Each wall is flat, endless, passes through zero and stands at right angles to its row. A trip goes straight from one point to another. List the walls that it crosses, first one first.
In the rows, zero is written as 128.

Walls:
(1): [112 107 110]
(2): [147 121  73]
(3): [135 163 142]
(4): [107  91 155]
Trips:
[119 155 132] to [144 148 116] -> 2
[196 125  94] to [135 182 171] -> 3, 2
[209 120  93] to [178 154 163] -> 3, 2
[135 107 115] to [168 120 120] -> 4, 1
[125 122 133] to [166 107  59] -> 2, 4
[ 68  96 102] to [168 141 151] -> 2, 1, 3, 4
[ 71 129 145] to [181 104 132] -> 1, 2, 4
[117 105 180] to [ 95 128 124] -> 1

Walls:
(1): [139 130 118 118 175 117 137 165]
(2): [ 86  81 106  86 123 118 171 148]
(3): [129 134 119 131 169  85 129 134]
(4): [174 138 154 135 131 182 116 119]
Trips:
[117 124 185  83  80 118 148 142] to [128 128 180 156 136 120 131 118] -> 4, 2, 3
[ 95 147 145 115 129 113 141  96] to [141 155 145 137 130 182  46 126] -> 2, 3, 4
[198 104 114 142 153 121 114 204] to [133 149  83 126 136 140  79 166] -> none
[155 176 154 142 183  74 142 172] to [118 161 136 119 169 177 196 142] -> 4, 2, 3

Walls:
(1): [132 146 160 101  88 169 135 135 164 100  92 106]
(2): [ 98 153  46 144 173 109 141  93  94  78 141 152]
(3): [142 128 117 170 134 145 145 172 118 100  95 100]
(4): [ 98 178 118  97 164 121 149 101 174 136  90 126]
(5): [184 186 160 132 136 152 151 180 135  71 196 113]
(6): [ 70 109  99 152 155 157  76 116  65 136 145 162]
(7): [123 125 177 122 113 116  96 124 203 218  93  98]
(8): [168 111  98 141 178 134 123 140 137  83 115 126]
(9): [112 119 103  87 104 123 102 144 125 130 170 119]
(10): [180 107 107 142 111 108 104 149  86 105 139  92]
Trips:
[ 53 117 142  97 116 133 197 110 123 148 134 182] to [131 150  86 120  96 112  99 102 135 151 143 147] -> 7, 10
[143 121 124 109 136 105 152 136  61  78  81 103] to [ 89 114 116 114 158 190 196  92 150 123 109 102] -> 5, 4, 10

Walls:
(1): [197 133 131  82  66 120 113 103 168  68 141 123  93 118 167 133 109 158
 141 157]
(2): [ 89 131 126 153 127  84  76 146 110  82  81 168 135 141  59 129  69 218
 123 109]
(3): [167  89  68 182  59 130 131 100 107 159 139 165 106  88 164 179 195 152
 139 145]
(4): [172 111 112 135  74 181 122 111 136 150  95 166 111 123  98 127 137 167
  91 139]
(5): [138  84 169 126 170 105 153  99 133 134 105 167 120 104  83  76 120 118
  88 129]
(6): [105 162  85 145 138 110 157  78 189 127 153  85 111  89 105  81 130 105
 138 146]
(7): [129 215 119  74 134  99 145 145 148 111 153 178 153 123 151 122 180 109
 102 137]
(8): [125 115 104  96 167  80 121 104 137  59 186 129  94 116 144 159 139 170
 114 147]
(9): [111 153  90 130 135  96 108 100 126  98  79  94 135 166 111 144  96  54
  83 172]
(10): [180 145 148 134 161 151 103  91 131 159 134 123  94  83 152 130 112 201
  84  80]
Trips:
[125 130 130 164  94 105 112 126  87 152 128 129 116 104 104 141 158 149
 127 172] to [153 101 174 106 152 122 164 148 167 157 102 117 164  62 119 121 148 148
 150 162] -> 5, 10, 6, 2, 1, 7, 3
[ 84 116  97  94  93 154 196 114 151 192 118 113 163  82  80 108 126  96
 188 135] to [117 161  74 127 111 129 118  81 131 120 112  93 127 124 128 137 150 142
 151 149] -> 5, 9, 1, 7, 8
[145 156 129 110 107 214 133 144  99 130  68 121 125 120 126 127 170 105
 109 159] to [105  94  72 104  73  98  50 138 144 110 133 130 114 184 136 102 146 115
  94 160] -> 1, 2, 8
[ 71 139  75  82 113 114 112 120 163  94 148 176 119 162 149 192 191 171
 168  76] to [124 163  95 146 110 138 160 124 119 171 144 107 147  89 173 167 157 141
  94  90] -> 10, 2, 1, 6, 4, 8
